Each row of a before or after table is a point. One or more steps were done to the points. Then noise was added and the rows were shuffled. The steps act on columns, c1 being the first. Write out the steps. A step turns or swaps two columns, mirrors them in a line or flattens them onto one, adds a multiple of one to another, or multiplies or shifts one. Angles are multiples of 10 degrees, from the lower column toward the higher: turns from -170 to 170, lines from 10 to 170 but not 90. Use the fewest steps. Two steps may share a column if one is a turn and the other turns, adds or multiplies; they go together, in the order done. Otherwise the lowest column goes first.
(in the rows, 128 means zero)

Before:
[[120 162]
 [177  76]
 [116 145]
 [155 137]
 [172  90]
 [135 120]
 [100 112]
 [141 114]
 [185  84]
 [172  71]
 [133 172]
 [116 140]
 [136 114]
 [166 163]]
After:
[[176 107]
 [155 132]
 [173 113]
 [115 135]
 [133 145]
 [141 121]
 [136 123]
 [ 99 121]
 [122 143]
 [186 111]
 [166 143]
 [115 132]
 [172 108]
 [137 126]]
Steps: multiply c2 by 0.4

Before:
[[171 105 153 140 160 135]
 [104 106  83  85 158 146]
 [117 138 156  99 151 138]
 [158 108  98 116  86 144]
 [130  99 105 135  91 158]
 [154 140  79 131 131 111]
 [ 83 163 152 106 106 114]
 [151 159 159 153  80  77]
 [124 128 138 146 152  83]
 [135 128  83  84 119 150]
 [155 113 159 171 152 161]
 [120 123  74 105  92 152]
 [ 87 149 151 121 165 149]]
After (13 x 6):
[[183 161 158 148 181 113]
 [113 137 157 128  94 127]
 [164 129 137 104 122  94]
 [148 107 156  93 119 166]
 [120 127  83 165  97 147]
 [104 122  75 168 133 140]
 [109 163 154 159 121  85]
 [107 100 107 153 159 148]
 [158 142  81 127 126 136]
 [ 97 108  82 133  77 120]
 [120 112 160  83 147 171]
 [132 108 102 168 144 163]
 [ 87 150 150 107  99 107]]
Steps: turn c1 and c6 by 50 degrees; turn c4 and c5 by 130 degrees

Before (14 x 9):
[[141 109 168  96 117 105 110 141 141]
 [135 121 110 145 124  99 153 114 131]
 [153 140 131 143 135 110 158 112 149]
 [123  44 102 129 111 154 138 117 118]
 [132  92 152 153 116 102 142 173 158]
 [148 110 155 146 144 133 112 162 131]
 [120 128 131 156 136 136 148 112 131]
 [197 123 103 130 134 102 156 144 157]
 [120 127 103  16 124 116 152 133 158]
 [122  93 108 156 131 111 141 136  81]
 [127 123 121 138 135 100 127 116 135]
 [125 142 133 138  86 100 122 129  19]
 [131  51 145 132 130 176 149 130 125]
 [154 142 103 146 104 214 120 121 142]]
After:
[[123  93 108 136 153 117  82 139  82]
 [155 143 105 107 149 188  61 119 143]
 [195 124 103 135 130  32  96 144 159]
 [120 128 131 140 156 144  88 111 130]
 [131  50 145 132 131 171  88 133 126]
 [138 110 167 110  98  94  51 138 143]
 [122  42 101 113 132 159  79 118 115]
 [156 139 130 138 142  84  97 111 149]
 [147 111 155 147 144 113  49 160 130]
 [137 122 110 126 146  92  94 113 131]
 [127 121 121 135 135 102  66 116 136]
 [125 142 132  91 145 105  60 129  19]
 [133  93 152 120 155  98  83 172 161]
 [121 125 103 106  18 126  92 132 158]]
Steps: add -1 times c1 to c6; mirror c4 and c5 in the line at 40 degrees; shift c7 by -60

Before:
[[164 153 113 129 136 138 105 117 104 123 152  69]
 [126 102 141 141 127 124  97 139 122  66 151 149]
 [105  65 115 142 115 124 130 127 101 124  94 149]
 [106 109 119 126 152 107 151 140 138 121 121 153]
 [122 142 141 118 152 152 125 133 117 142 123 119]
 [109 140 131 139 126 149 147 131  99 164 143 132]
 [171 120 129  95 153 106 154 116 127 157 114 146]
 [104 139 115 138 149 152 143  80 102 144 148 156]
 [117 150 137 141 146 143 168 107 106 116 122 152]
 [131 116 123 121 138 144 156 137 192 107 139 144]
 [115 146 113 141 125 140 137 128 103 150  96 157]]
After (11 x 12):
[[114 150 117 136 135 136  60 109 145 122 171  69]
 [124  64 115 123 125 125 135 117 159 123  88 149]
 [160 141 113 126 135 153 172  72 139 144 124 155]
 [138 110 119 127 136 110 195 144 120 122 108 154]
 [133 150 136 126 134 143 250 100 140 115 117 151]
 [ 87 116 131 161 135 102 209 119 113 158 145 148]
 [133 143 139 143 140 150 119 131 136 143 119 114]
 [135 116 121 115 132 143 212 160  71 111 137 141]
 [146  99 140 119 129 123  36 134 140  65 144 148]
 [118 144 114 122 130 138 155 116 152 149  98 160]
 [153 136 131 130 125 148 182 119 160 165 127 129]]
Steps: mirror c1 and c11 in the line at 70 degrees; turn c4 and c9 by 160 degrees; turn c8 and c9 by 20 degrees; multiply c5 by 0.4; multiply c7 by 3

Before:
[[ 87 163 140 119 143 156 105  72 123 103 115 161 104 138 104 108 163 177
   78 117]
 [112 181 126  68  87 127 118 100 119 118  75 104 158 103 191 127 153 108
  141 158]
 [160 129 139 160 114 120 154 137 177 130 145  90 147 117 139 145 124 129
   99 141]
 [129 156 136 179  91 106 131 143 131 140 126  86 149 123 116 142  96 127
  127 130]
 [ 97 177  99 119  99 118 115  78  90  82  71 155 155  98 148 109 160 159
  111 196]
 [145 154 105  74 109 126 107  94 116 128  67 114 148 103 147 118 154 167
  145 159]
 [143 129 122 129 122 136 150 130 140 144 140 121 168 133  99 140 109 117
   76 103]
 [146 101 181 138 138 140 149 128 138 128 144 101 158 176  67 137 142 134
   93 137]
 [104 106 147 132 164 143 160 104 138 144 147 150 112 172 128 166  94 151
   97 105]]
After:
[[ 89 179 143 114  99 122 105  81  89  84  72 159 154  98 141 127  51 116
  106 123]
 [159  95 103 145 141 161 149 131 137 127 142 100 158 179  66 116 113  97
   92 136]
 [141 128 123 128 122 115 151 132 140 143 140 122 166 130  98 116 161  79
   80 125]
 [133 159 145 213  90 139 145 142 129 140 130  81 148 124 113 133 143  88
  127 102]
 [ 87 163 102 115 144 143  97  71 125 105 112 163 104 140 103 136 126 139
   79 161]
 [165 131 129 176 114 130 156 134 181 132 149  90 147 117 140 117 114  92
   96 119]
 [117 182 128  35  83 137 119 102 120 117  71 101 156 103 191 145  92  70
  143 131]
 [139 155 139  40 113 104 108 100 114 127  68 110 146 102 153 140  88 128
  149 136]
 [109 106 101 132 164 147 174 103 140 148 147 150 109 172 126 119 163 109
   87 110]]
Steps: turn c3 and c6 by 110 degrees; turn c1 and c6 by -20 degrees; multiply c4 by 1.6; turn c7 and c16 by -60 degrees; turn c17 and c20 by 120 degrees; shift c18 by -40

Before (13 x 32):
[[175 132 140 152 108 159 104  83 112 148 124 145 163 148  91 149 120  91
  109 132 110  64 165 128 152 157 174  85 123  87 146 142]
 [166 126 160 119  91 157  79 102 120 111 142 110 167  95 134 115 130 155
  111  84 108 150 150 122 141  91 166 109 124 135 147 102]
 [152 132 121  90 171 160 102 139 139 130 139 152  89 173 149 166 154 119
  172 111 134 121 163 128  86 182 150 110 153  67 157  89]
 [118 142 154 104 148 143 140  90 162 157 105  74 118 111 158 145 122 123
  160 134 142 124 154  82 150 110 147 120  89  79 128 113]
 [120 108 131  71 106 123 103 116 135 176 143 117 159 168 132 138 123 115
  116 154 154 143 134 150 148 127 114 100  88 133 148 132]
 [119  90 118 130 167  82 136  86 127 119 168  85 165 145 144  86 153 161
  137 101 103 110 171  94 135 112 180 113  78  92 121 115]
 [126 155 158 101  89 148  95  77 145 108 112 150  78 114 101 164 131 115
  148 114 146  77 157 160 140  92 153  87 105 137  98 162]
 [115  83 174 137 132 112  82 100 122 136 145  81  91  94 144  88 111 157
  113  85 121  74 166 166  83 144 142 124 151 107 130  90]
 [141  88 130 154 100 115 122 113 166 102 141 112 161 118 113  78 127 140
  178 113 149 110 145  82  88 148 160 137  75 135  91 162]
 [150 111 162 142 174 130  69 148  82 141 153 119 119 123  73 151 156 101
  145  81 144 109 114 124 141 132 118 145 106 121 176 171]
 [175  78 103  92 147 150 128 144 128 107 161 157  86 180 145  79 104 148
  173 130 163 148 127 143  97 119 109 144 109 146  99 158]
 [174 134 156 142 107 143  92 123  95 111  86 106  91  98 158  82 105 168
  107  83 140 145 130 103 106 103 161 127  83 139  87 131]
 [147 115 155  97 156 163 125 153 106 150 165 125 109 125  77 164 100 135
  132 133 111  65 138 153 137 179 156 115 137 137  90 133]]
After:
[[151 132 133  87 173 161 142 102 139 130 143 138  82  92 150 154 156 117
  170 114 135 100 164 128  89 180 149 108 153  70 159 118]
 [173  76 128  93 147 149 110 102 127 106 163 139  75 109 146  92 102 150
  172 131 162  73 126 143  96 119 107 146 106 147 100 209]
 [145 118 161  97 156 164 139 136 105 154 166 120 107  79  76 155 101 136
  130 133 109 166 137 151 139 178 154 116 136 138  94  90]
 [121  82 125 138 132 111 199 138 119 136 145  72 111 111 141  97 112 160
  113  83 121 188 165 167  86 146 143 124 151 108 131  28]
 [178 133  96 152 109 157 171 137 114 147 127 156 156  65  93 144 120  90
  112 133 110 153 166 126 150 159 173  82 121  87 146 119]
 [125 155 100 100  88 151 179 146 145 110 111 131  74  99 103 157 130 115
  151 115 145 168 156 158 138  93 153  87 105 138  97 119]
 [177 136 136 146 105 144 174 123  92 111  85  92 103 159 158  95 106 165
  106  81 140 141 131 100 105 105 160 126  82 139  88 116]
 [116  92  90 132 170  85 129 143 126 120 165 100 177 105 145  98 153 164
  135 102 100 126 172  93 135 112 180 115  75  93 117 118]
 [143  86 117 157 102 118 140 132 167 103 143 125 166 122 113  91 124 141
  179 117 150 145 147  82  85 144 158 136  74 140  93 140]
 [118 142 106 105 150 141 143 169 160 158 105  74 136 136 160 139 121 123
  162 136 138 143 155  82 149 110 145 119  85  83 132  99]
 [153 110 164 144 172 129 185 105  86 141 152 118 126 119  73 143 157 101
  144  84 144 142 114 124 138 130 118 145 102 121 175 153]
 [166 128 123 118  88 159 194 129 120 111 140 124 171 168 134 119 132 154
  113  81 107 137 148 121 145  92 166 107 124 136 147  92]
 [124 110 121  69 106 124 150 120 133 176 146 128 164 114 132 134 124 114
  116 153 155  87 138 147 153 125 112 101  88 134 148 171]]
Steps: turn c3 and c8 by -60 degrees; turn c7 and c8 by 140 degrees; turn c12 and c13 by -20 degrees; turn c14 and c22 by -130 degrees; add -1 times c22 to c32; multiply c16 by 0.7

Before, 8 rows:
[[160 146 126 143 145 121 165 161  85 100 109  79 146 148 124 121 113 107
  163 173 117 123 139  92 150 126 144 123 144 105 160  83 152 153 106  93
  110  62 145 146 146 129 104 156 139 107  92 136 142 147 157 153  92 126
   91 131 119 106 150 140 153 110 146 132]
 [153 135 116 166 131 175 140 135 191 114 157 146 140  85 123 135 129 138
   67  94 142 144  66 130 161 132 156  54 161 118 141 169 180  85 160  78
   91 112  80 157 123 118 189 148 158 141 135 126 164 101 144 135 139 152
   97 175 108  66 112 120 151 143 130 113]
 [142 158 115 154 115 131 161 143 141  90 163 153 155 102  60  73 129 114
  134 145 122 166 150 164 145 132  82 116 171 137 103  98 129 148 145 117
  127 112 140 131 106 125 134 115 162  99  93 227  88 118 168 204 164 119
  106 118 119 134 151 112 149 146  69 180]
 [142 156  80 106  85 120 128 137 178 165 184  74 120 152 118 137  94 137
  128 141 180 158 143  76 137 150 121 145 102  94 149  93 129 117 109  81
  130 105 114  81 158 124 156 111 122 124 147 136 186  99 130 102 115 144
  145 125 191 142 124 130 124 133  92 117]
 [125 158 142  96 159 171 163 125 160 118 116 154 154 134 139 133 158  99
  130 137 147 131 148 179 139 112 103 131 136  93 154 113 111 156 153 143
   83  85 119 111 141 119 134 177 126 110 111  69 180 115 136 170 149 112
  103 165 106  91 121 103 133 146 113 166]
 [130 161 145 115  83 101 160  58 100 127 174 153  92  99 105 144  79 125
  102 108 159 165  48 127 162 135 151 124  86 117 172 120 180 100 108 143
  128 118 134 129 133 141  95 160 102 125 151 107 141 150 128 112 104 125
  139 105 114 153 154  55 117 115 122 105]
 [ 79 152 177  75 133 108 114 188 144 145 117 141  78  78 111 128 112 146
   85 148 100 120 156 124 166 125 152 148 148 142 130  94 143  87 102 108
  197 130 109 118 117 101 140 139 108  90 103 130 112 132 168 129 107 160
  147 149 105 136 133 151  80 108 101 137]
 [135  85 138 107  65 111 161 129 111  95 165 132 127 116 115 135 123 155
  120 139  63 145 113 138 139  88 155 161 131 121 154 137 156 153 127 150
  152 123 115 158  84 145 139 147 143 121 137 146 166 108 116 106  99 137
   88 173 101 129  89 138 100 135 129 148]]
After (8 x 64):
[[154 162 158 137 128 175 142 135 194 116 154 148 139  84 161 119 129 142
   67  91 142 145  71 128 161 133 155  56 163 120 141 161 183  88 210  77
   91 112  76 155 126 119 190 146 153 142 138 132 165 100 127 137 143 155
   99 143 111  68 117 123 154 147 131 115]
 [139 106 122  86  63 113 162 132 109  92 163 133 125 118 152 115 127 159
  118 139  60 144 113 140 140  88 160 159 132 124 157 135 157 153 124 150
  151 124 114 161  87 148 137 148 140 120 136 148 163 115 129 102  98 137
   86 145 102 130  92 136 105 139 133 149]
 [121  99 118 158 158 166 166 122 162 116 116 153 150 131 162 117 157 102
  132 136 148 134 150 179 143 116 101 131 131  92 157 115 112 157 195 140
   77  85 123 109 140 122 133 180 128 110 109  74 179 110 127 166 149 112
  104 131 106  89 120 104 130 147 108 163]
 [160 143 116 150 147 124 168 160  83 102 108  75 141 148 131 143 114 109
  166 178 118 121 139  92 150 125 137 124 148 102 162  89 153 156  72  85
  111  64 149 143 143 124  98 153 137 106  94 139 141 150 131 147  92 124
   97 131 121 112 151 143 153 106 148 135]
 [147 106 164 150  79 119 129 135 175 165 180  76 116 151 122 164  91 138
  127 142 179 161 144  76 137 144 120 146 102  94 146  90 127 120  85  77
  132 108 111  84 154 123 157 108 125 127 148 135 184  98 131 103 113 147
  151 128 194 148 122 131 125 132  89 116]
 [134 114 128 159  85 102 161  59 105 125 174 153  94  98  98 108  80 131
  103 107 158 167  47 127 159 133 152 123  89 116 174 115 182  97  78 148
  131 123 134 130 130 145  97 163 101 124 146 104 140 151 131 113 103 124
  142 128 112 153 151  54 115 114 124 107]
 [142 154 101 156 114 129 162 143 140  93 164 145 159  99  76 184 132 119
  134 138 124 167 148 161 147 130  79 111 172 137 107 121 129 142 168 121
  128 111 142 137 110 123 134 112 164  99 101 226  85 118 130 203 164 117
  110 145 116 134 149 115 148 147  67 183]
 [ 81  77  82 151 133 109 111 185 144 146 123 144  78  77 135 105 107 145
   88 147 101 123 155 122 169 119 152 148 149 145 130  97 145  86  64 107
  196 129 109 120 120 104 138 138 106  93 103 131 109 132 132 124 107 163
  145 138 107 133 134 146  79 109 103 137]]
Steps: swap c2 and c4; turn c16 and c32 by -20 degrees; turn c3 and c16 by -140 degrees; turn c15 and c56 by -50 degrees; multiply c56 by 0.4; multiply c35 by 2.5; multiply c51 by 0
